Every row gives one point. To make a cloud, some directions were put in groups of two or more. Within a group, all points are equally far from the middle, so they leave a hole (a ring in 2 directions, a hollow ball in 3). The other directions are filled evenly. Then the cloud was stretched, turned, moved and blurred a little. How many holes are there, and how many directions does each take, smallest first?

Cloud:
[[-4.6  1.8]
 [-3.7  6.2]
 [-3.2 -2.3]
 [-4.5  1.6]
 [-2.8  6.5]
 [ 0.7  3.4]
 [-1.0  5.5]
 [ 1.9 -4.8]
 [ 2.1 -4.3]
 [ 2.0  0.3]
 [-2.6  6.4]
 [-2.1  6.3]
 [ 0.6 -5.7]]
Holes: 1 (2)

Cloud (22 x 3):
[[ 3.3 -0.9 -2.3]
 [-3.7  4.7 -0.5]
 [-4.2  2.7 -6.1]
 [-3.8 -1.9  5.5]
 [ 4.1 -0.9  5.6]
 [ 1.0  3.4 -6.2]
 [ 0.9  2.4  7.7]
 [ 0.5  4.1 -6.2]
 [ 0.8  5.8 -5.4]
 [-0.3 -0.7 -6.5]
 [ 2.7 -1.4  6.3]
 [-2.8  4.6  2.5]
 [ 3.0  2.7 -4.9]
 [ 2.1 -3.7  1.1]
 [-3.3  1.5  4.7]
 [-2.0  6.6 -0.9]
 [-1.1  7.3  1.3]
 [-3.6  4.9 -0.7]
 [ 0.4  1.5 -6.4]
 [ 0.2 -3.8 -4.0]
 [-4.3  2.7 -6.1]
 [-4.5  3.2  1.1]]
Holes: 1 (2)

Cloud:
[[ 7.7 -1.5 -5.2  3.1]
 [-3.6  3.3 -5.6  3.4]
 [-7.0  0.8 -2.7 -0.2]
 [ 6.4 -4.2 -4.3  3.5]
 [ 0.1  6.3 -0.3  3.2]
 [-6.7 -0.9 -1.9 -1.9]
 [-2.2  0.8 -3.7 -4.9]
 [ 0.7  5.3 -0.2 -4.5]
 [ 4.8 -2.5 -7.4  0.1]
 [ 0.7 -3.3 -7.6  2.2]
 [ 2.7 -7.2 -4.6 -0.8]
 [-0.2 -1.2 -1.9 -7.3]
 [-5.0 -2.0 -1.0  2.1]
 [-4.6  0.7  1.0  3.0]
 [ 3.2 -5.2  0.7 -7.0]
 [ 1.1  2.0  4.9 -3.9]
 [ 6.9  1.3  1.2 -0.4]
 [-6.2 -2.1  0.4 -1.9]
 [-3.2 -4.8 -0.4 -4.8]
 [-0.4 -2.5 -6.5  5.0]
 [ 2.0  4.1 -4.0  5.8]
 [ 2.8  0.5  2.0  2.3]
 [ 4.8 -3.4 -1.9 -6.7]
 [-5.8 -1.5  0.0  0.8]
 [-5.5 -3.2 -2.1 -1.0]
 [ 1.4 -4.3  3.0 -5.9]]
Holes: 1 (4)

Cloud:
[[-0.3  7.9 -3.8  4.3 -6.4  0.6]
 [-0.2  4.3 -1.3 -0.4 -7.1  2.4]
 [-1.7 -5.1 -3.6  0.6 -1.0 -5.3]
 [ 2.3 -3.1 -3.5 -1.7 -3.6  1.3]
 [ 0.3 -2.0 -1.4  1.3  2.8  2.8]
 [-5.0  3.0  1.9  2.7 -1.4  0.6]
 [-0.4 -4.3 -6.2  4.0 -3.3 -0.1]
 [ 0.2  4.7 -6.3  1.7 -1.0 -3.5]
 [-0.8 -6.4 -1.7  0.2 -3.0 -5.8]
 [-5.3 -2.5  4.0  2.8 -5.0  1.9]
 [-2.1 -2.2  0.5 -6.0  7.0 -4.0]
 [-1.5 -5.9 -3.6  7.1 -5.4  4.9]
 [ 1.4  0.1 -1.6  2.4 -6.5  0.2]
 [ 1.7  0.3  3.7 -2.2 -3.1 -5.9]
 [ 0.4 -5.6 -4.2 12.1 -1.4  1.4]
 [-6.1  3.2  0.1  0.4  2.4  0.9]
 [ 4.0 -2.6 -2.8  1.7 -4.6  5.1]
 [-0.1 -3.3  0.2  9.2 -4.1  5.9]
 [ 2.0  1.8 -0.4  6.3 -2.4  2.6]
 [-5.2  3.9 -4.6  0.3  2.4 -4.1]
 [-1.4  0.9 -1.0 -3.9 -7.5  0.1]
 [-2.1 -1.8 -1.6  8.2  1.8  7.7]
 [ 2.7 -2.5  1.3  3.4 -5.3  3.2]
 [-2.2  5.4 -3.7 -1.8 -0.9 -3.4]
 [ 1.1 -7.9  0.8  2.7  1.4  5.5]
 [ 1.1  4.5 -4.5  2.0  3.5 -3.4]
 [ 6.2 -6.1 -1.1  1.1  2.2  6.0]
 [ 3.7 -0.9 -3.0 -5.2  4.6 -7.2]
 [ 1.4  0.7  0.0 -8.9  3.7 -2.1]
 [ 0.9  0.5 -1.3 -3.5 -5.2 -9.7]
 [ 0.9 -0.2  3.9  3.3  0.0 -0.4]
 [ 2.8  1.6  2.4 -5.7  0.8  0.8]
 [ 1.8 -1.7 -1.7 -4.4  4.2  2.5]
 [ 3.5 -0.4 -3.3 -1.9 -0.1 -4.4]
 [ 0.3  1.2  3.3  7.6 -2.1 -4.1]
 [ 4.4  1.8  2.2  1.4 -0.4  2.0]
 [-4.2  6.2  0.5 -1.0  0.2 -6.5]
 [ 1.1  5.4  1.8  7.0 -1.6  8.1]
 [-1.4 -3.9 -1.1  4.2  1.3  6.9]
 [ 0.2 -3.4 -0.5  7.7 -7.6 -4.5]
 [-1.5  0.5  0.5  8.9  0.7  3.9]
 [-0.1 -0.4  1.5  6.2  2.4  4.4]
 [-2.0 -1.6  0.9 11.6 -5.0  2.1]
 [ 3.7 -5.6 -0.4  7.7 -5.2 -3.5]
 [-5.4 -4.3 -0.8  2.8 -1.3 -0.4]
 [-1.8 -4.0  2.1  1.7 -1.2 -5.5]
 [-5.9 -5.7 -0.9  1.2 -2.7 -0.1]
 [-5.7  1.6  1.3  0.9 -3.5 -1.8]
 [-0.1 -0.1  4.4 11.4  0.1  2.2]
 [-1.7  4.3  0.0  2.1 -5.8  0.0]]
Holes: 0
